Rows are points. The last column is the point's height on a tilted bowl or saddle (a function of degree 2), plus a little noise. Along how many of its main directions does it bend up, bend down or stay straight?

Points (11 x 3):
[[-35  13  34]
 [-25  -1  26]
 [-32 -55  12]
 [-14  -6  24]
 [-34 -12  19]
 [ 37 -67  59]
 [ -5  20  37]
 [-14 -23  19]
 [ 67  51  55]
 [ 64  21  45]
 [-37  -2  22]]
Directions: 1 up, 0 down, 1 straight

Points (18 x 4):
[[   2   -8  -17   12]
 [   8    7  -39   16]
 [ -74    4    1   55]
 [   7  -11   12   10]
 [  20    0  -43   20]
 [   4  -31  -43   21]
 [  -4   -7   -3   10]
 [ -28  -18  -33   24]
 [  29   35   19   14]
 [  58  -56   31   68]
 [  -1  -37  -14   23]
 [ -67    8   -9   48]
 [ -20    7   25    7]
 [   5  -38 -102   28]
 [  12  -31  -14   20]
 [ -34  -14  -89   36]
 [  78   -8   -3   62]
 [  20   68  -40   58]]
Directions: 2 up, 0 down, 1 straight

Points (27 x 5):
[[ 19 -76   7 -48 -47]
 [-32 -27   6  -2  18]
 [ 35  19  12 -98 -47]
 [  8  59  55 -12  39]
 [ 10 -50  39  46  40]
 [-24 -26 -52  18  41]
 [  5  22  33  -4   8]
 [  9 -12   4 -35 -29]
 [ -6 -46 -40 -33  -8]
 [-33  14 -15 -81   7]
 [ 22  15 -28  55  35]
 [ 32 -51  30  -7 -19]
 [-23  66 -19  50  64]
 [-24 -25  -3 -18   2]
 [ -4  -3 -82  13  58]
 [ 12  22 -13 -22  -6]
 [ 24 -21  -7 -32 -35]
 [ -8  34   3 -11  12]
 [ 47   9   3 -31 -26]
 [ 49  -7 -46 -61 -27]
 [-22 -28  52 -35   8]
 [  7  84 -18  -2  55]
 [ 23  10  35 -39 -23]
 [ -5  53  73  14  66]
 [  6  36 -15  65  46]
 [ 22  33   9  32  23]
 [ 66 -28   0 -15 -27]]
Directions: 3 up, 0 down, 1 straight

Points (43 x 7):
[[ 43  25  17  81 -31  39  -4]
 [-26   8 -48  17  39  -3  23]
 [ 12  15 -10  17 -40 -34  18]
 [ 51  18 -20  -7  31  -2  61]
 [ 34  29  85 -20 -43   9  38]
 [ 66  14 -31  50 -56  30  16]
 [-29   5 -45 -34 -32  11 -16]
 [-26  70 -64  49 -14  -8 -74]
 [ 43 -23  49 -34  -5  12  30]
 [ 21  60  34 -12  -1   3  29]
 [ 14  43  42 -15 -23 -24  25]
 [  8 -49 -97  13  57 -19  50]
 [-68   7 -66 -15  35  -4   6]
 [-18 -20  15 -10 -18   5  14]
 [ 73 -44 -19   0  16 -14  69]
 [ 29  12  -7 -69   7  -8  24]
 [  5  83  56 -46   5 -43  -9]
 [ 26 -75  30  22   0  -8  11]
 [ 13  19  10  33  13  57  -9]
 [ 39  -9 -56  16  -9 -41  24]
 [ 46  38   7 -36  15  -8  51]
 [ 28  11  47 -22 -21  -2  41]
 [ 16 -32 -15 -38  62 -53  -2]
 [-31 -43  27   3  -3 -87 -77]
 [-33 -48  18  43  17 -30 -18]
 [-46 -45   6 -10  -5 -27 -17]
 [-17 -33  28  45 -43  89 -94]
 [-16  39  21 -21  29  -2  19]
 [ 14  16 -34 -21  -7  10  27]
 [ -6 -50  51  24  -3  21 -21]
 [-33  -6 -24 -41  28 -10  14]
 [-28 -66  15  55   5  35 -38]
 [  8  28  18  35 -32 -57 -10]
 [-28 -82 -14  24 -66  22 -29]
 [  2  50 -63 -28  25 -39 -15]
 [ 10  26  -5   9 -49 -45  -1]
 [ -8 -10 -20  54  31  15  15]
 [ 44  22  -8  32  84 -36  -1]
 [ -4  -1  -7 -62   4  -6  11]
 [ 32   1 -30 -36 -25 -10  16]
 [  4 -83  -3 -43 -12 -30 -54]
 [-35 -10 -15   0  16   3  18]
 [ -6 -32 -80  21  65   2  48]]
Directions: 0 up, 3 down, 3 straight
